Rows are points. A path goes straight from each point to the next, and from the last back to the first. The post is the endless flat space through its rows: a point in 2 columns, a line in 3, a plane in 4, and so on, so that a path can go around it. How many times does the path go around the post? Going back the other way cancels.

Post (2 x 3):
[[ -0.4  17.7   2.9]
 [ 10.4 -11.6  16.4]]
Path (22 x 3):
[[ -8.7  -1.1  30.4]
 [  1.7  19.7  12.1]
 [ 26.1 -18.4  24.1]
 [  9.2  32.4 -16.7]
 [  4.5  -7.7  -6.5]
 [-19.0  -7.6   7.6]
 [ -2.8  -0.2  11.1]
 [ -9.1 -26.1   5.3]
 [-16.5  19.1   7.3]
 [  7.0 -11.3  27.5]
 [ 16.5   6.7  14.1]
 [ 16.5   5.9  -0.2]
 [  5.1  -1.4  -0.9]
 [-12.4  12.7  -8.0]
 [-18.2   3.0  18.6]
 [  5.8  -2.9  24.4]
 [ 14.0  -0.8  19.8]
 [ 19.5  20.2  23.4]
 [ 18.0  14.6   7.9]
 [ 13.1  17.8 -22.4]
 [  1.1  -2.0   3.3]
 [ -9.7 -11.7  17.8]]
Times around: 3

Post (8 x 9):
[[ -3.1  26.9  27.9 -19.8  -0.5 -28.7   8.1  -7.3   3.6]
 [  3.3 -10.7  -8.5 -17.1 -20.1   7.7 -13.0  13.7  19.4]
 [  8.9 -15.8  -7.3   0.1  -4.7   6.3 -12.2  -4.8  12.9]
 [-12.7   4.8  -5.6  -2.3  -9.6 -20.9  -5.7  -5.8 -29.8]
 [-12.3   9.1  13.1  -8.5  -9.8   9.6   6.4 -14.9 -29.9]
 [ 12.9 -13.0  -3.9  10.7 -15.5  15.7 -25.0  18.4  18.4]
 [-10.9  14.7 -10.1  -8.4   6.4  -1.9  -1.9  -0.5 -22.8]
 [ -4.0  26.2  16.6 -11.7 -13.3 -27.3  29.8  -8.5  14.4]]
Path (18 x 9):
[[ -6.1  23.6  20.4  -6.4  -6.0   3.6   6.7  11.5  -9.9]
 [-10.2  -2.9  15.7  -3.3 -11.9  21.2  13.0   7.4  11.9]
 [-14.4   3.1  -0.5 -10.0 -19.8   1.1 -10.6 -10.4   0.0]
 [-11.1  23.7 -10.8  -0.7  -7.0 -13.8   4.5  -4.7 -15.1]
 [  9.6  -7.2  19.4  17.8 -22.4  11.2   1.0 -18.7  17.8]
 [ -1.2   6.7   6.8 -15.3 -18.9   9.7   2.0 -19.0 -22.6]
 [ 17.3 -13.8   7.9   5.3 -15.2 -25.3 -16.0  -6.5 -12.6]
 [  0.0   1.2  12.0 -11.7   6.3   6.3   3.5  15.9  -3.6]
 [-25.7  -8.4  21.4  -6.2 -26.2 -20.9  -7.2  -4.3 -11.4]
 [-10.5  -2.2  -0.6   7.0 -25.1 -10.7 -10.7  -5.8   1.5]
 [ 13.4   0.8 -25.3  -8.4  15.8 -20.4 -43.3  -2.0  16.5]
 [ 21.5  -8.2   8.3 -17.9 -23.3  16.9 -23.4   0.0  -8.8]
 [  9.0   4.9  -2.0   1.1   0.3  -6.0  24.4  17.3   3.0]
 [  2.1  -8.1  10.4   4.1  -2.4 -17.2  -8.2  -8.5   0.9]
 [-19.7   1.8 -11.6   3.7  -1.3   0.3  -2.0  -9.2 -24.5]
 [  1.8   9.2  16.8 -16.0 -32.8  -7.4 -41.3  20.9  19.9]
 [-13.5  23.4   5.3 -22.0 -16.7   3.3   3.6   2.5 -22.4]
 [  4.7  14.3  26.9 -23.8 -35.0  12.7  27.6  -1.0   0.0]]
Times around: 3
